Each row of a before or after table is a point. One or more steps were done to the points. Then noise was added and the rows were shuffled. The steps act on columns, c1 being the first. What was done? A step turns or swaps two columns, mirrors them in a line or flattens them onto one, adds a multiple of one to another, or multiplies or shifts one. Angles are multiples of 10 degrees, from the lower column toward the higher: turns from -170 to 170, lines from 10 to 170 but not 90. Use the fewest steps. Two steps may share a column if one is a turn and the other turns, adds or multiplies; they go together, in the order done. Otherwise the lowest column goes first.

Before:
[[-.59,-.15,.12],
[-.09,.22,.94],
[.26,.14,.34],
[.50,.15,.83],
[.40,-.43,-.31],
[-.27,.52,.40],
[.24,-.50,-.17],
[-.32,.15,.08]]
After:
[[-.22,-.08,.04],
[-.07,-.06,.14],
[-.58,-.22,.03],
[.07,.02,-.06],
[.50,.22,.34],
[.29,.09,.10],
[.20,.07,-.16],
[.01,.00,.37]]
Steps: flatten c1 and c2 onto the line at 20 degrees; multiply c3 by 0.4

Before:
[[.11,.05,-.22,-.03,-.17,.00,-.01,-.01],
[-.12,.03,-.05,-.04,.09,-.07,.10,-.03],
[-.08,.08,-.05,.10,-.03,-.07,.02,-.23],
[-.19,-.18,-.14,.01,-.06,-.21,.03,-.12],
[-.06,-.28,.14,-.04,-.38,.03,.00,-.09],
[-.02,.11,.02,.03,-.15,-.23,-.06,.00],
[.06,-.23,-.04,-.03,-.24,.21,-.45,-.09],
[.21,-.27,.06,.04,-.15,.02,-.19,.01],
[-.03,-.27,.15,.05,-.24,.28,-.38,.06],
[.19,-.02,.14,-.02,-.03,-.05,.06,-.17],
[-.15,.02,.03,-.21,-.04,-.18,.07,-.18]]
After:
[[-.02,.06,.09,.03,-.38,-.22,-.06,.00],
[-.08,.01,.02,.11,-.08,-.07,.03,-.23],
[.17,-.17,.07,-.03,-.08,-.06,.06,-.17],
[-.15,-.06,.03,-.21,-.10,-.18,.08,-.18],
[-.12,.06,-.01,-.03,.22,-.08,.10,-.02],
[-.19,-.05,-.24,.01,-.15,-.21,.02,-.12],
[.11,.20,-.10,-.05,-.43,.00,-.01,-.01],
[.06,-.14,-.19,-.04,-.59,.21,-.44,-.10],
[-.06,-.31,-.13,-.04,-.95,.04,.01,-.09],
[.22,-.21,-.17,.04,-.38,.03,-.18,.02],
[-.02,-.27,-.10,.05,-.60,.28,-.38,.06]]
Steps: turn c2 and c3 by 50 degrees; add 0.3 times c8 to c2; multiply c5 by 2.5

Before:
[[.15,-.19,-.14,-.07,.08,-.08,.18,.07,.08,.02,.19,-.13,.08,-.07],
[.10,.10,.19,-.19,-.37,.17,-.02,.15,.03,-.22,-.06,-.18,.27,.14],
[-.02,.02,-.25,.16,-.02,-.13,-.25,.23,.13,-.23,.26,.06,.21,-.25],
[-.20,-.40,-.06,-.17,-.23,-.24,-.03,-.06,-.20,.22,-.11,-.03,.23,-.25],
[-.01,.08,.06,-.11,-.32,.16,.16,-.04,.21,-.20,-.06,.35,-.11,.00],
[-.32,-.04,.10,.09,-.11,-.16,.21,-.18,.25,-.08,.04,-.21,.33,-.10],
[-.35,.02,-.30,-.02,-.26,.07,-.07,-.14,-.30,-.29,-.08,.09,.07,-.18],
[.09,.02,.09,.28,-.34,-.25,.08,.25,.11,-.18,-.22,-.18,.29,-.34],
[.06,.13,-.16,.13,-.17,.14,-.13,.23,-.05,-.17,-.14,.15,.19,.12],
[-.39,.10,-.08,-.09,-.14,-.15,-.19,-.04,-.05,.10,-.14,-.18,.16,-.32],
[-.35,.03,.21,.28,-.24,-.28,.05,.17,.16,-.10,.18,-.06,-.15,.16],
[-.32,-.24,-.02,.08,-.02,-.32,-.26,.18,.12,-.10,-.05,-.18,-.10,.12],
[.05,.11,.02,-.11,.06,-.13,.28,.36,.26,-.25,-.05,.09,.31,-.05],
[.09,-.38,.21,.13,.07,-.14,-.04,.30,-.08,.01,-.07,.06,.03,-.18]]
After:
[[-.36,.01,-.30,-.02,-.26,.07,-.07,.25,-.32,.29,-.07,.10,.01,-.19],
[.15,-.20,-.13,.08,.07,-.10,.17,.17,.09,-.01,.18,-.13,-.18,-.07],
[-.02,.03,-.25,-.20,-.02,-.13,-.26,.43,.13,.19,.26,.05,-.51,-.25],
[-.34,.03,.21,-.30,-.24,-.28,.05,-.48,.15,.04,.18,-.07,.08,.15],
[.07,.13,-.16,-.15,-.18,.14,-.14,.38,-.04,.15,-.13,.14,-.48,.12],
[-.39,.09,-.07,.11,-.14,-.15,-.20,.45,-.07,-.09,-.14,-.18,-.20,-.32],
[.08,-.38,.21,-.12,.07,-.13,-.05,-.06,-.08,-.03,-.06,.06,-.31,-.18],
[-.31,-.24,-.01,-.10,-.02,-.32,-.26,-.34,.12,.08,-.04,-.19,.00,.13],
[-.31,-.05,.11,-.09,-.10,-.17,.22,.95,.24,.06,.04,-.22,-.34,-.10],
[.00,.08,.06,.07,-.32,.16,.16,-.26,.22,.22,-.05,.35,.19,.00],
[.05,.10,.01,.07,.04,-.13,.28,.62,.26,.26,-.05,.09,-.77,-.04],
[.09,.03,.09,-.30,-.35,-.25,.09,.62,.10,.13,-.22,-.18,-.65,-.34],
[.09,.10,.20,.14,-.37,.18,-.02,.62,.02,.25,-.06,-.17,-.55,.14],
[-.20,-.40,-.06,.21,-.23,-.24,-.05,.63,-.20,-.18,-.11,-.02,-.29,-.25]]
Steps: turn c4 and c10 by -170 degrees; multiply c13 by 3; turn c8 and c13 by -120 degrees

Before:
[[.07,.10,-.11,-.11,-.37,.02,-.07,-.02,.12,.15,-.26,-.07,.16,.12,.09,.20,-.04,.11,-.28,.16,-.10,.34,-.29,-.30,.11,-.06,.42,.05,.06,.11,.02,-.12],
[-.92,.17,-.11,.07,.44,-.02,.10,.01,.22,.21,-.26,-.09,-.27,-.34,-.11,.19,-.08,.31,.18,.13,-.07,-.05,.09,-.26,.19,-.08,-.10,.04,.12,.03,.09,.34],
[.08,.16,-.07,-.11,-.13,-.15,.15,-.07,.33,.29,.20,.71,-.06,-.06,-.10,.06,-.03,.24,-.02,.06,-.09,-.32,-.29,-.24,.24,.03,-.04,.02,-.23,.05,.04,-.22],
[.01,.05,.21,-.02,.44,.31,-.12,-.12,.22,-.07,-.11,-.09,-.23,-.31,-.12,-.12,-.03,-.10,.07,.14,-.14,-.09,-.19,-.31,.11,-.06,.02,-.01,-.12,.05,-.01,.40],
[.00,.04,.24,-.01,-.94,-.15,-.12,.03,.01,.09,-.08,.12,-.15,-.08,-.08,-.04,.05,.27,-.26,-.22,.00,-.02,-.34,-.27,-.09,.05,-.04,-.05,-.26,-.35,.09,.08],
[-.05,-.10,.27,-.13,.45,-.06,.02,-.07,.11,.20,-.27,-.05,.47,.15,.16,-.20,-.03,-.08,-.22,.13,-.22,-.33,.15,-.20,.14,.07,.12,-.09,.13,.01,.06,.19],
[.03,-.69,.15,.10,-.03,-.03,.64,-.01,.24,.13,-.19,-.05,-.28,.14,.18,.23,.17,.19,.01,-.04,.23,-.17,-.17,-.07,.12,-.27,.07,-.03,.08,-.06,-.26,-.21],
[-.08,.14,.18,-.05,.46,-.11,.02,-.02,.11,.29,-.08,-.07,-.28,.17,-.11,-.15,.00,.27,.15,-.05,-.13,-.32,-.09,-.13,-.07,-.03,.01,-.08,-.01,-.30,-.05,-.17],
[-.05,.20,.05,-.13,.37,.08,.54,.04,.08,-.41,-.25,-.04,-.14,.18,.15,.10,.41,.27,-.15,.15,.19,-.20,.24,-.35,-.47,-.02,.10,-.02,.04,.68,-.11,-.06],
[.09,.23,.21,.06,.35,-.10,-.11,.31,.01,-.21,.23,-.03,-.03,.13,.07,.16,.08,.22,.07,.15,.19,.17,-.20,-.08,.18,-.20,-.11,.11,-.28,.25,-.68,-.16],
[-.17,.08,.11,-.14,.16,-.04,-.13,-.12,.17,.28,.09,.13,-.14,-.28,.15,-.42,.18,.03,.11,-.07,.01,-.25,-.07,-.15,.06,.01,-.02,-.04,.14,-.24,-.02,-.17],
[-.18,.12,-.46,-.10,.43,.84,-.18,-.02,.09,-.40,.14,-.04,-.12,.08,.04,.24,-.05,-.06,.18,.02,-.04,-.32,.24,-.09,-.09,-.22,-.04,-.01,.12,-.27,-.10,-.17]]
After:
[[-.83,.18,-.11,.00,.44,-.28,.11,.03,.23,.20,-.28,.04,.01,-.35,-.13,.18,.10,.32,.18,.12,-.08,-.05,-.49,-.27,.18,-.08,-.09,.04,.12,.04,.08,.33],
[-.14,.08,.10,-.19,.15,-.12,-.13,-.12,.18,.28,.07,-.03,.03,-.30,.16,-.41,-.22,.02,.10,-.08,.00,-.24,-.10,-.18,.06,.00,-.01,-.04,.06,-.23,.00,-.17],
[-.18,-.10,.29,-.17,.43,.48,.03,-.06,.10,.19,-.28,.04,.06,.17,.16,-.21,.04,-.08,-.21,.13,-.23,-.33,.12,-.20,.14,.06,.12,-.09,.05,.01,.05,.19],
[-.11,.20,.05,-.14,.37,-.15,.55,.05,.06,-.42,-.26,.24,-.07,.17,.14,.09,-.33,.27,-.15,.14,.20,-.21,.06,-.33,-.48,-.03,.10,-.03,-.02,.67,-.14,-.07],
[.22,.08,-.10,-.12,-.38,.18,-.08,-.03,.13,.14,-.25,.02,-.02,.11,.10,.20,.08,.10,-.28,.15,-.09,.36,-.13,-.30,.12,-.06,.42,.05,.00,.11,.02,-.13],
[.25,.23,.22,.20,.34,-.04,-.12,.31,.02,-.21,.23,.04,.08,.15,.07,.15,-.07,.21,.08,.14,.18,.19,-.13,-.06,.20,-.21,-.09,.10,-.22,.24,-.69,-.15],
[-.08,.14,.18,-.04,.45,-.28,.02,-.01,.09,.26,-.07,.07,.11,.18,-.10,-.15,.04,.26,.15,-.05,-.14,-.31,-.04,-.12,-.08,-.05,.01,-.08,-.04,-.30,-.06,-.18],
[.11,-.68,.14,.05,-.02,-.24,.64,-.01,.25,.14,-.20,.12,.01,.14,.19,.21,-.14,.18,.00,-.06,.26,-.16,-.10,-.07,.12,-.27,.07,-.02,.14,-.06,-.24,-.22],
[.20,.15,-.08,.03,-.14,-.07,.15,-.08,.32,.29,.19,-.62,.12,-.06,-.10,.06,-.32,.21,.00,.06,-.09,-.33,-.12,-.25,.23,.00,-.04,.02,-.26,.05,.06,-.23],
[.13,.05,.22,.05,.44,-.23,-.14,-.11,.21,-.08,-.12,.07,-.31,-.31,-.10,-.12,.06,-.09,.07,.12,-.15,-.08,-.15,-.30,.11,-.06,.03,-.02,-.10,.05,-.01,.40],
[.22,.06,.24,.11,-.95,-.15,-.12,.00,.00,.10,-.09,-.06,.15,-.08,-.07,-.04,-.10,.27,-.25,-.23,.01,-.01,-.25,-.25,-.11,.06,-.03,-.05,-.23,-.36,.10,.08],
[-.20,.11,-.47,-.14,.44,-.12,-.18,-.02,.11,-.41,.12,.02,-.83,.06,.02,.25,.06,-.07,.19,.01,-.01,-.32,-.01,-.10,-.10,-.21,-.05,-.01,.05,-.26,-.11,-.19]]
Steps: add 0.3 times c10 to c23; turn c1 and c23 by 40 degrees; turn c4 and c29 by 30 degrees; turn c6 and c13 by -90 degrees; turn c12 and c17 by -150 degrees
